Each row of a before or after table is a point. The points were changed in one or more steps. Then noise was added and the rows were shuffled. The steps act on columns, c1 being the first. What was done? A step turns or swaps two columns, mirrors them in a line or flattens them onto one, adds a multiple of one to another, or multiplies or shifts one. Angles are multiples of 10 degrees, from the lower column toward the higher: turns from -170 to 170, lines from 10 to 170 but not 90. Use the fewest steps. Two steps may share a column if one is a turn and the other turns, adds or multiplies; they go together, in the order done. Otherwise the lowest column goes first.
In the rows, zero is written as 128.

Before (12 x 3):
[[189 122 126]
 [127 139  92]
 [132 134 170]
 [103 103 111]
 [178 137 131]
 [168 127 115]
 [126 131 161]
 [115 134 179]
 [102 128 101]
 [130 136 162]
 [112 137 163]
 [200 136 118]]
After (12 x 3):
[[121 134  93]
 [129 141 179]
 [ 97  91 131]
 [120 127 169]
 [128 145 165]
 [120 129 162]
 [162 137 111]
 [140 151 102]
 [103  72 126]
 [ 85  70 117]
 [125 132 160]
 [109  92 115]]
Steps: mirror c1 and c2 in the line at 120 degrees

Before (11 x 8):
[[155 100 115 113 128 128 171 124]
 [159 130 123 176 151 119 123  90]
 [138 112 136 142  97  98 138 116]
 [125  86 121 143 148 130 128  83]
 [130 133 171 130 126 148 121 132]
 [157 128 130 104 148 136 102  80]
 [162 132 171 113  98 145 109  80]
 [107 140 119 125 155 125 123  79]
 [120 103 156 135 146  86 166 109]
 [149  93 124 116 160 136 240 155]
 [150 114 121 123 118 144 166  78]]
After (11 x 8):
[[143 100 138 112 140 128 172 124]
 [136  86  98 143 136 129 128  83]
 [129 133 168 130 128 147 121 117]
 [118 113 114 141 120  97 138 136]
 [157  94 142 116 150 137 240 148]
 [136 115 128 123 136 145 165  68]
 [154 129 167 104 149 136 102  74]
 [158 130  51 175 153 118 123  95]
 [132 133 195 114 131 144 109  67]
 [129 140 124 125 130 125 122  82]
 [132 103 144 135 133  86 167 139]]
Steps: flatten c1 and c5 onto the line at 40 degrees; add -1.5 times c4 to c3; add -0.7 times c6 to c8

Before (14 x 12):
[[109 175 101  98 170 137 138 115 124 132 122 110]
 [ 94 116 120 119 145 163 148 151 135 130 143 164]
 [105 167  90 110 134 103 161  75 128 120 135 185]
 [103 102 150 106 126 127 111 156 144 119 167 132]
 [147 112 104 139 149 147 124 155 122 126 181 113]
 [153 144  97 146  87 123  95  94 153 169  96 190]
 [116 150 129 120 153 120 173 128 131 160 128 137]
 [119 206  97 129 150 129 156 117 130 104 126 154]
 [131 104 177 150 136 134  96  98 147 147 134 171]
 [136 177  93 164 105 108 121  74 193 145 107 150]
 [103 121 155 146 140 109  74 106 178 194 144 200]
 [134 132 137 103 146 137 129  93 175 149 138 193]
 [102 154  79 129 155 116 153  75 147 114 104 171]
 [127 118 122 112 168 111 132 179 135 113 141 134]]
After (14 x 12):
[[115 104 184 117 115 123 103  98 115 113 136 158]
 [114 112 116 107 129 110 142 156  93 139 183 116]
 [ 87 146 133  89  66 132 156  95 122 104  99 169]
 [115 121 186 106 120 148 133 104 149  56 144 180]
 [112 131 130 155 125 120 135  93 147 113 140 175]
 [146 206  86 123 130 129 132 118 100 145 127 146]
 [137 116 119 139 151 144 137 178 104 141 140 132]
 [152 167  78 138 115 153 144  76  97 122 138 167]
 [123 148  97 151 133 136 106 127  99  97 127 136]
 [111 178 111  81  85 148 136  74 162 119 108 145]
 [157 118 107 138 124  91 128 152 107 109 141 154]
 [155 102 153 153 104 131 134 158 115 122 168 127]
 [142 174 104 148 149 119 155 118  95 115 120 115]
 [159 154  79 117 136 137 146  75 117 126 103 158]]
Steps: turn c1 and c10 by 150 degrees; turn c3 and c7 by 50 degrees; turn c4 and c7 by -150 degrees; shift c5 by -20; multiply c6 by -1; shift c9 by -30; multiply c12 by 0.7

Before (8 x 18):
[[ 96 125  99 124 147 148 135 141 156 109 154 111 107 145 147 106 152 153]
 [137 129 138 105 109 107 140 107 102 149 124 128 105 104 142 143 144 134]
 [127 105 110  85  85 103 106  85  94 131 112 179 114 102  94 116 126 104]
 [107 149 134 118  80 113 154 109 103 147 146 147 112 114 127 113 129 114]
 [109 157 132 153 135 132 137 134 153 110 164 122 152 156 150 128 149 166]
 [135 139 145  95 113 114 119 134 110 163 128 149 116  94 112 117 144 103]
 [ 89 125 116 145 137 146 141 165 126 113 168 120 150 149 177 133 145 156]
 [136 122  85 119 173 114 135 110 119 111 152 156 113 145 117 107  92  96]]
After (8 x 18):
[[133 127 140 107 148 128 125 102 100 147 116 128 105 106 144 166 139 110]
 [131 137 145  95 141 124 123 109 112 162 127 147 119  93 112 101 146 152]
 [142 125 101 126  94 138 118 160 156 108 207 110 106 142 147  72 147 117]
 [156 104 110  84 158  99 124  82  92 133  85 180 116 101  93 100 134 120]
 [153 124 117 143 101 163 121 165 125 113 248 121 150 146 176 140 136 130]
 [138 155 130 153 109 153 122 144 154 110 235 122 150 156 148 128 143 104]
 [174 147 136 117 151 115 128 104 104 148 181 147 112 112 128  90 121 127]
 [ 92 122  85 119  97 104 141  97 119 109 198 159 114 145 116  78  94 143]]
Steps: turn c1 and c5 by 140 degrees; turn c8 and c18 by 140 degrees; turn c6 and c8 by 120 degrees; flatten c7 and c17 onto the line at 110 degrees; multiply c11 by 3; multiply c16 by 2.5

Before (9 x 32):
[[118 167 127 167 174 161 125  93 143 123 161 120 122 164 147 130 112 135
  141 137 155 122 167 157 140 130 135 132 110 108 148  84]
 [142 133 138 150 134 115  76 124 124 145 161 125 129 148 129 156 128 122
  135 131 127 163 122 132 104 105 133 130 117 126 123  85]
 [124 140  98 141 142 122 111 107 157 143 166 148 115 126 140 126 127 124
  143 166  96 112 129 135 104 126 153 113 125 119 139 107]
 [115 128 109 164 135 149 132 126 185 150 148 115  91 154 129 111 119 152
  166 146 137 154 132 150 146 161 151 155 138 129 138 120]
 [190 119 167 101 106 126 122 119 112 133  93 150 133 134 213 118  44 116
   71 139 135  81  65 109  63  98  94 134 128  68  59 176]
 [145 133 115 146 157 177 126 127 176 142 162 106 125 160 122 148 143 151
  135 136 100 137 125 132 109  75 143 111 113 125 140 104]
 [134 112 115 116  84  82  94  84 155 116 107 131  99  77 139  88 124 145
  111 100 154  92 129  77 126 102 162 182 150 138  92 130]
 [ 90 172 108 157 154 150 135 102 148 163 142  75  95 117 146 126  94 134
  139 119 145 146 160 136 108 156 156 126 111  92 111 103]
 [178  77 127 113  64  58 166  81 144  77 115 126 100 106 158 105 100 106
  102 109 162  87 106  75  88 127 148 161 144  95  53 180]]
After (9 x 32):
[[141 140 116 149 153 179 128 125 175 141 162 102 132 162 125 150 136 149
  134 106 105 138 139 133 139  76 143 112 113 127 146 121]
 [ 85 176 109 152 153 149 133  97 145 168 140  77  96 116 144 128  95 139
  136  84 147 143 169 135 123 153 153 129 112  93 109 104]
 [126 148 102 142 141 121 107 105 159 144 164 149 114 122 141 127 126 132
  140 137  98 117 144 133 144 126 155 113 127 115 139 116]
 [138 114 118 115  84  78  93  86 157 115 107 129 103  78 137  84 125 142
  111  69 151  92 123  81 126 102 160 181 152 136  92 137]
 [176  62 125 115  62  63 167  85 149  72 122 128  98 102 161 100 100 102
  105  79 165  91 140  78 177 124 147 161 143  96  51 161]
 [114 131 111 165 132 153 130 132 187 146 142 119  88 159 130 109 119 151
  169 115 142 151 122 151 112 159 152 159 135 129 134 126]
 [138 149 138 151 139 115  73 122 124 146 163 126 129 149 128 155 131 121
  137 103 127 164 137 134 151 105 134 129 113 127 122 109]
 [120 172 129 162 168 163 121  92 144 128 163 118 122 162 150 133 110 142
  138 111 154 116 154 155  94 124 136 132 108 108 148 101]
 [189 100 169 100 109 126 120 117 112 133  93 147 133 137 213 119  42 115
   73 111 138  76 122 108 217  97  95 135 129  71  59 146]]
Steps: flatten c2 and c32 onto the line at 150 degrees; shift c20 by -30; mirror c23 and c25 in the line at 160 degrees
